Each row is a point. A path goes straight from each point to the next, and from the last back to the first. The post is the endless flat space through its rows: a point in 2 columns, a line in 3, a plane in 4, and so on, so that a path can go around it. Count how often the path circles the post. Going back the other way cancels.

Post, one row:
-1.6 5.2
Path (20 x 2):
-4.4 24.8

7.5 8.8

21.7 24.9

17.5 -6.0

-3.9 -8.1

-10.7 -3.0

-25.1 29.4

-2.3 36.3

30.9 10.3

20.2 -20.7

-1.8 -32.5

2.7 -12.1

-12.4 -8.3

-31.1 13.7

-2.9 16.2

12.8 17.9

29.0 -11.9

0.9 -22.1

-9.1 -0.1

-16.4 22.5
Times around: 3

Post:
10.5 -21.1 -16.4 1.9 14.4 -30.0

12.9 13.7 -34.9 -6.8 -31.7 1.0

-12.3 -27.8 29.1 -28.8 28.9 1.0

12.2 19.1 6.2 -7.3 -32.2 7.3

10.3 7.5 -5.2 2.1 -12.6 20.8
Path (16 x 6):
-1.5 -13.9 24.6 -42.0 -16.3 -8.8

35.6 -9.8 9.3 -5.9 -1.4 6.7

9.5 2.3 -16.4 -15.2 13.4 21.1

11.7 -5.0 -3.3 4.9 12.9 -43.9

-28.3 -1.2 -8.9 -13.7 1.6 -8.2

-9.5 -26.0 21.0 5.9 -3.6 9.4

1.6 -18.3 8.8 -9.9 -20.4 37.3

12.6 -22.9 14.6 -15.1 -9.4 17.2

-1.8 -23.3 10.2 6.2 -12.4 -4.2

-2.9 2.9 22.6 -12.8 -17.6 -23.5

-3.8 22.2 24.4 19.6 3.3 2.2

17.4 28.9 -6.5 -8.9 4.6 1.8

14.3 -1.6 -0.3 -15.6 12.6 27.1

12.0 -11.7 28.3 -0.3 7.9 26.5

-5.1 -15.1 31.9 -30.6 -35.8 -1.0

-10.5 -27.7 6.1 -22.6 -5.4 -20.7
Times around: 0

Post:
0.5 15.6 12.8 2.4 -18.6 -22.0 -34.0 -0.2 9.9 -45.3 23.9 1.6

-20.5 9.6 9.7 -14.6 -16.0 25.8 -41.7 4.5 -7.3 37.6 32.0 9.2

-12.8 23.5 0.5 -6.2 14.6 25.0 -30.9 -2.9 16.4 38.1 -12.7 17.0

-20.3 33.7 5.4 -24.0 -2.6 22.7 -9.6 16.3 4.3 27.1 24.5 37.4

-12.0 7.2 -11.6 13.4 11.4 -1.3 -4.6 -6.0 -29.0 12.5 15.4 -2.8

-0.9 15.0 22.1 29.2 -8.6 -6.8 -25.7 17.1 -14.3 29.2 5.1 -6.6

-6.8 -2.1 -22.8 30.5 -43.7 -2.4 -17.5 -1.0 -16.8 32.1 5.1 -5.8

-15.6 2.8 -14.5 6.8 -26.8 -11.2 14.0 3.8 -23.7 -19.1 -13.1 -34.8

-7.4 7.9 -4.1 13.3 -3.2 -12.5 14.0 -6.4 27.3 -16.3 6.0 -36.8

0.8 3.9 -2.9 24.6 -24.2 17.6 3.3 2.7 6.1 -50.4 10.4 -20.4

-4.4 0.8 13.6 21.5 -33.0 8.7 -6.3 -22.3 -29.1 35.5 3.9 0.6
Path (18 x 12):
-35.7 25.5 -13.8 2.1 -15.7 3.4 4.7 -12.7 -11.8 4.9 -10.7 -9.6

-22.1 0.7 -15.1 9.8 -4.0 2.8 -25.5 -10.5 -26.7 11.0 10.6 15.9

-9.3 -8.7 21.9 9.2 -19.4 -4.0 7.4 -5.9 -0.2 31.3 -9.1 -29.4

-5.6 5.7 -23.8 12.8 -28.0 9.9 -19.5 16.2 -12.3 2.8 1.0 -17.0

-5.8 29.4 -10.1 16.6 11.0 19.3 7.3 6.2 -17.2 -6.4 21.8 4.0

-9.0 20.0 10.6 17.3 -35.3 -5.9 -13.9 0.8 -44.5 22.0 0.5 -17.4

-9.7 22.1 -26.5 -13.1 4.1 -12.0 -12.3 7.6 10.4 7.2 3.5 7.8

0.5 -0.1 12.1 -3.0 -31.3 -13.7 -33.0 8.1 5.6 19.5 14.6 -2.8

-6.4 -2.0 -15.6 1.7 -24.7 13.4 -4.1 -14.5 5.3 4.0 17.7 -14.2

-11.9 31.1 3.6 -5.5 -6.2 32.3 -12.7 23.4 -0.4 24.3 -7.3 3.5

-1.5 20.8 -12.4 15.4 -15.3 -15.7 -14.3 -29.5 10.5 1.1 10.4 -29.0

17.5 16.1 13.9 15.2 -14.9 -14.4 -17.9 3.0 -4.5 13.0 28.3 -12.1

-17.5 16.0 -4.1 2.5 -19.5 -0.8 4.4 51.9 18.9 26.6 -6.3 -15.9

-27.1 -7.3 14.1 -8.3 -18.2 17.5 -11.9 -21.7 16.2 16.4 18.8 -17.1

-8.7 -9.3 14.7 -6.8 -13.2 -2.7 4.2 3.1 -2.9 11.9 -3.3 -3.8

7.0 9.2 -12.0 4.8 5.0 6.8 -25.0 13.2 21.0 -18.2 8.2 8.5

-12.4 13.8 3.0 6.3 5.4 -27.2 -37.2 11.5 -5.4 16.8 25.5 40.7

-18.0 2.8 27.5 13.0 -17.7 1.8 -3.3 5.8 -28.6 -19.3 39.7 -11.8
Times around: 0

Post:
-3.3 -10.7 2.2 -7.3 -20.1 2.4 -7.6 -34.9 10.8 9.5 -22.9 -7.7 2.0 -40.2
 6.0 18.2 1.0 -6.9

6.1 -6.1 12.8 -0.2 -3.1 -31.8 7.4 -14.0 0.8 14.7 8.9 12.5 12.0 -33.0
 -17.8 -9.6 1.5 -18.7

-12.5 44.0 -16.9 -24.4 65.8 -24.6 13.6 18.8 7.2 -47.2 18.1 -5.1 -20.3
 1.7 58.6 -8.1 17.5 -1.7

-19.5 10.9 -7.3 -3.4 7.1 -23.8 -8.5 -2.1 -1.8 -14.8 -9.9 -8.4 19.6 3.6
 15.5 -9.1 7.5 -16.4

4.0 -0.6 12.9 4.5 12.0 -25.6 -20.5 -11.2 6.1 -12.6 22.3 -22.0 -11.1 8.0
 5.3 5.7 2.3 14.8

-8.1 -0.4 -4.7 8.4 -27.2 21.2 -14.3 -17.2 9.8 17.5 -11.2 -0.7 -1.0 -7.0
 -8.9 2.8 -3.6 18.6

11.6 8.4 -5.5 19.0 -49.6 -26.1 -10.8 -31.1 -9.4 10.1 8.3 8.5 -8.5 -6.6
 21.2 0.9 -2.9 -7.3

21.5 10.2 -19.3 -5.9 -23.8 -22.0 -12.0 -3.9 -1.2 -1.9 -28.8 -6.1 15.5
 -16.8 0.4 -3.9 -13.4 -13.7

8.7 -0.4 -12.5 -12.6 24.3 7.5 -3.3 7.0 12.7 -12.0 -0.6 -13.9 15.6 10.9
 14.6 28.1 31.7 -14.4

-23.4 -2.9 -8.7 -0.7 -5.2 -7.3 22.8 12.5 -40.5 -8.0 -10.1 -12.6 -0.5
 -11.9 12.7 -16.0 2.0 6.7

-15.7 -17.6 -15.3 -7.3 -14.5 18.2 -1.5 12.6 -21.0 -21.0 -10.6 3.8 -8.4
 -7.6 3.7 0.6 -21.4 -15.5

13.2 14.4 15.9 -27.6 -4.6 25.0 -30.7 21.2 -6.7 1.7 2.1 4.0 2.4 1.8 25.9
 41.3 6.7 -12.1

-0.4 13.3 -1.0 8.5 9.9 15.6 -5.8 -9.1 -9.0 31.4 -8.4 -1.4 5.9 -7.9 6.7
 34.3 -10.6 -8.9

-2.3 -32.9 12.2 40.2 1.6 3.2 -20.6 9.4 -5.6 24.8 3.5 -4.0 -13.6 -14.9
 5.4 -19.4 -1.7 14.7

-5.7 0.4 11.1 22.3 22.0 22.9 7.3 7.4 -17.0 -23.7 -23.6 2.4 -25.1 1.9 9.5
 -9.5 3.1 15.7

7.3 -1.9 7.6 32.3 -4.0 28.0 -23.4 -10.0 -4.6 -7.7 0.3 -17.7 -1.0 -22.2
 -8.2 -19.1 -1.5 9.3

-3.6 -4.4 -1.4 -14.2 12.6 5.0 22.5 -2.9 -14.2 7.2 -16.7 -29.0 -5.5 0.4
 -0.7 -21.2 7.2 -34.1
Path (21 x 18):
3.2 -5.0 28.7 -10.2 -10.9 10.6 -19.7 -8.1 7.8 -2.7 5.2 3.0 -25.5 -22.5
 24.7 2.3 10.9 30.0

-23.1 -23.8 -6.8 -12.0 36.8 -40.9 14.4 -3.0 -3.1 -10.0 -7.6 -1.0 0.5
 -24.1 10.5 -7.1 -3.6 3.6

-33.8 -4.4 -14.5 4.2 -5.6 13.4 -7.9 12.9 -21.8 -2.1 -13.6 2.5 -0.5 23.6
 12.8 -8.3 6.6 -4.0

3.2 -8.4 1.3 -15.7 -7.1 -18.7 -15.1 -2.9 32.3 8.9 -45.7 -19.2 -10.7 -8.6
 14.6 -8.4 24.7 -26.5

-26.1 -12.7 -3.2 -14.2 -4.5 -16.3 -27.1 23.9 -45.1 -12.6 -17.7 -17.1
 -2.9 12.9 16.6 19.6 -33.4 -36.7

-36.7 -28.1 8.6 -2.4 19.7 -13.0 -8.9 -26.7 -11.2 -10.2 -23.1 -20.4 0.0
 -32.3 16.1 -32.7 29.2 -27.3

-14.6 8.2 2.1 -50.9 -16.0 -15.2 -42.7 -26.9 34.8 0.4 1.7 16.2 27.3 -21.8
 10.1 15.4 29.1 -30.9

-15.6 41.1 -11.0 -5.6 2.7 -10.5 -9.8 -1.8 -26.9 -17.3 9.0 -9.5 3.0 4.7
 23.7 -23.0 -13.0 2.7

-8.7 -21.2 -9.1 -8.3 20.9 43.5 0.5 9.5 11.3 -19.3 -11.0 1.3 -14.0 1.8
 22.1 -8.6 4.9 11.0

1.7 0.5 4.3 -1.4 -3.2 -22.4 17.2 -4.7 1.5 -38.4 -1.9 -8.9 5.1 -24.2 4.9
 -8.0 -0.7 -5.8

-6.6 6.2 -7.1 -15.4 14.0 1.5 6.0 33.4 -1.9 -8.1 -17.3 -38.2 2.6 1.2 21.0
 -2.0 13.0 -14.1

-30.3 13.0 -2.8 0.6 8.0 -7.4 -8.1 17.2 3.7 -26.4 -20.6 8.7 19.4 -6.0
 -1.6 -19.2 20.3 -4.4

7.7 25.5 -0.4 16.9 -34.3 -21.0 -57.4 7.1 -14.2 14.7 7.8 33.7 11.4 8.6
 29.9 -6.6 10.4 -4.2

-20.0 -7.5 -19.7 -13.7 29.7 21.0 -31.3 8.0 4.5 -40.9 -18.3 -9.2 21.2
 11.9 -17.3 -22.7 -10.9 11.2

-13.3 14.8 -8.0 -4.0 29.5 -14.1 -28.2 10.7 -1.3 1.4 -7.7 -5.8 -15.8 -4.8
 11.5 -32.6 -8.2 -30.0

6.8 28.4 -31.3 -20.5 -60.3 -25.7 -4.1 33.8 -40.7 12.1 15.0 37.4 -20.7
 -24.2 29.3 -6.8 -50.3 -31.2

10.0 0.5 -26.9 18.3 -2.5 -11.3 -1.1 6.7 19.8 1.7 5.6 8.5 -14.2 -31.0
 34.9 23.0 -0.9 -17.4

-5.6 -2.8 -1.5 0.2 7.7 -1.0 0.3 23.8 5.6 -30.8 -24.9 -15.1 -4.2 -4.0
 16.4 -23.8 -17.7 16.6

13.0 -21.9 -4.2 27.0 -25.5 20.8 -18.7 -3.2 -18.8 26.4 -9.4 -18.6 -6.2
 -4.5 4.7 -21.7 -18.5 4.1

1.4 12.2 -11.2 12.8 -4.8 3.6 -20.1 0.9 -33.6 32.6 11.0 -18.3 -10.7 12.7
 23.9 -20.3 -17.9 -7.0

17.0 -7.0 -14.4 -12.3 -16.5 -8.5 -9.8 -13.3 -18.9 -8.0 -4.9 13.7 -6.2
 -3.8 11.3 15.6 2.7 -2.3
Times around: 0

Post:
1.1 -27.3 0.5 -5.7 -8.6 6.7 1.1 24.0 -17.1 15.7 -19.1 -6.0 0.8 13.0 -6.1
 8.3 -31.6 -4.4

12.6 20.8 12.7 13.5 -10.8 17.7 -0.6 6.3 6.5 -18.4 13.2 27.3 -9.0 37.4
 4.1 -24.8 -5.6 25.5

7.0 4.1 18.4 11.1 -14.2 16.4 0.7 29.6 14.6 27.8 26.9 -12.4 18.5 -30.7
 -10.5 -14.2 4.4 -13.5

-4.5 -11.4 -12.6 -25.3 -16.2 7.2 16.5 11.9 -11.4 42.6 11.9 3.9 21.7
 -18.3 2.2 -33.1 -12.1 -7.5

8.6 10.0 -22.5 17.4 -4.4 -20.9 -2.2 -14.1 -10.2 -15.5 7.2 -17.0 -19.3
 -16.0 -4.4 5.4 -4.1 -24.9

31.8 -0.8 0.7 18.3 1.0 -21.4 32.2 -14.1 -6.5 -20.2 -20.6 14.6 5.3 -24.8
 15.8 -3.5 5.2 -9.0

-16.1 -29.1 10.0 -16.8 -22.0 34.2 -5.9 10.7 -11.5 3.9 14.7 38.0 13.5
 32.5 47.5 -17.3 6.1 2.9

35.9 20.8 9.0 39.6 10.5 -5.6 24.4 15.7 18.7 -4.1 27.5 -18.4 9.3 20.5 7.3
 -21.4 7.1 -16.4

-7.3 -13.6 9.9 6.8 26.9 -7.6 46.2 -1.6 -14.8 2.0 -2.2 1.1 -22.7 1.9 22.6
 -8.5 6.8 -13.7

6.7 -26.9 -7.2 8.8 -8.6 2.1 -17.0 5.2 -25.8 16.3 12.1 20.3 16.3 -4.5
 -14.7 -15.4 1.2 5.4

10.4 13.9 -24.6 -2.9 1.2 -11.8 -14.6 25.6 -14.1 -34.4 19.9 -18.2 2.0
 -22.1 2.2 -0.2 17.1 -7.1

3.9 -6.0 -34.3 -3.1 26.9 14.3 3.7 5.7 -5.7 9.1 -5.7 9.8 -9.5 8.1 -18.4
 -0.5 -9.5 -4.9

15.5 -27.7 23.6 -30.1 -3.3 -16.0 -5.3 -15.8 4.3 8.8 -15.1 28.8 -8.6 18.9
 -1.4 -1.7 16.3 -28.5

27.6 -5.5 16.7 25.3 -8.7 16.0 4.8 19.2 0.0 35.3 -29.8 11.7 -8.6 -15.2
 8.3 -21.2 18.3 24.6

5.9 26.9 -7.5 -14.6 6.5 -22.5 24.3 -26.1 5.6 -12.3 33.2 14.9 15.8 -0.5
 42.6 14.0 11.0 -5.5

14.2 3.9 21.1 5.4 31.8 1.9 -9.4 -6.0 18.3 28.7 -35.0 5.9 -4.4 0.1 -12.0
 -27.9 9.1 6.4

13.0 -6.8 -22.6 -6.6 -4.9 15.1 -5.7 -3.9 -16.3 -39.8 4.2 -14.1 -2.2 -0.6
 3.5 8.8 21.6 17.3
Path, 24 rows:
-12.8 7.0 5.5 -21.8 16.6 -4.8 -12.3 -17.1 1.3 -16.7 -3.2 0.8 -15.3 -11.3
 -8.7 -1.0 16.1 -44.0

14.2 -12.1 -7.9 -26.5 15.9 -12.5 20.0 -10.3 6.2 15.6 -10.2 15.6 -2.0
 -23.3 -24.1 41.1 27.9 -26.6

-5.6 -15.8 5.6 42.0 -31.8 28.0 -3.2 23.9 2.9 -7.8 24.7 15.6 4.6 -11.9
 19.2 6.2 13.8 -11.7

20.8 24.6 11.3 17.6 -23.0 -14.3 30.4 30.3 -7.3 -4.4 3.3 -7.0 -4.4 -38.3
 8.3 -10.3 24.9 -15.1

23.3 19.3 3.4 -3.5 27.0 -5.5 33.9 -18.6 6.9 24.3 0.4 4.2 4.0 1.5 -13.1
 -4.0 -12.1 -16.6

5.0 -44.5 0.9 25.8 20.3 24.7 59.3 -16.7 -34.2 23.3 -18.4 -7.0 -22.4 18.7
 33.2 -1.2 1.6 14.4

12.0 -6.8 25.3 -10.8 0.1 -7.2 6.7 -13.8 15.3 -24.1 8.6 39.2 -4.6 -1.9
 5.6 -10.1 7.8 24.5

18.1 -19.5 22.4 -4.1 -16.6 11.8 2.2 33.5 16.2 -17.4 -22.5 -4.5 9.9 15.2
 23.8 -17.5 21.8 22.1

-5.4 14.4 26.4 -7.4 -43.6 -6.1 -14.5 -3.7 7.3 -2.8 8.4 11.0 14.1 2.5
 31.7 -18.4 20.9 19.2

15.4 11.2 12.1 -17.0 -0.6 -27.8 14.8 -4.4 31.5 -2.6 19.6 5.2 12.0 17.5
 8.4 0.4 -17.3 -12.0

24.0 -16.9 4.6 -7.9 25.7 4.0 13.5 11.6 20.7 11.3 -1.3 -18.0 5.3 14.4
 29.1 22.9 -11.6 -4.1

7.2 -4.8 11.5 0.4 13.5 14.7 4.5 -0.2 -3.2 21.4 -10.7 -11.6 -4.6 -30.6
 14.1 -13.5 -9.2 -30.9

1.5 -29.8 -11.7 -32.1 -16.1 9.0 31.9 -20.9 -36.3 4.3 -2.6 28.8 2.4 11.0
 -18.6 5.9 -9.8 -16.5

18.3 1.8 1.8 36.1 -25.5 -4.9 26.4 -13.8 -21.5 -18.1 5.1 -8.8 -9.5 -5.8
 9.5 -37.0 5.8 -19.9

39.9 9.9 -6.2 -1.3 12.6 7.8 8.2 -20.3 15.1 5.8 -16.2 27.0 15.9 7.1 -28.7
 -14.1 -16.8 1.0

50.5 10.8 -10.7 21.1 11.1 7.7 -9.9 -20.2 6.2 -30.5 -4.4 50.8 -38.5 -11.0
 -6.0 -23.2 31.0 1.2

20.9 12.8 -25.4 -15.0 -11.0 2.9 -2.9 1.0 4.5 2.3 -12.7 14.4 -4.8 1.6
 -7.4 -19.4 -10.9 16.7

43.8 0.2 -11.6 -2.8 -24.4 1.0 -17.4 -5.7 0.0 2.7 -24.9 8.1 1.2 -33.8
 23.8 -11.9 18.2 18.6

6.5 13.8 -5.2 2.4 -7.0 -8.9 -3.1 -35.3 -8.1 -9.4 3.5 -20.1 -10.5 -7.4
 20.1 -16.6 4.2 -33.1

6.3 37.9 18.5 6.9 3.7 -31.5 29.3 -27.9 -3.2 -17.2 -18.4 -0.6 -30.8 6.6
 -1.0 16.2 -16.2 -3.9

15.7 13.2 1.2 26.3 2.7 5.9 -3.5 7.8 8.3 9.0 2.1 -11.5 -24.1 -1.6 -7.1
 0.5 -1.6 -35.9

38.0 -1.3 16.2 -25.5 0.4 -2.1 10.3 -25.4 2.2 11.4 -6.2 15.8 -2.6 15.0
 10.9 -25.8 -2.0 -17.6

30.1 -3.1 -22.2 -18.2 25.7 3.2 3.3 15.6 20.9 -25.3 -5.6 13.3 7.9 -14.2
 17.5 10.9 4.6 -6.9

-5.7 -3.1 29.0 -5.2 14.8 12.4 -1.7 40.8 -12.0 -24.7 10.3 -7.0 -8.0 -7.0
 -2.7 -10.9 -1.2 -2.2
Times around: 0
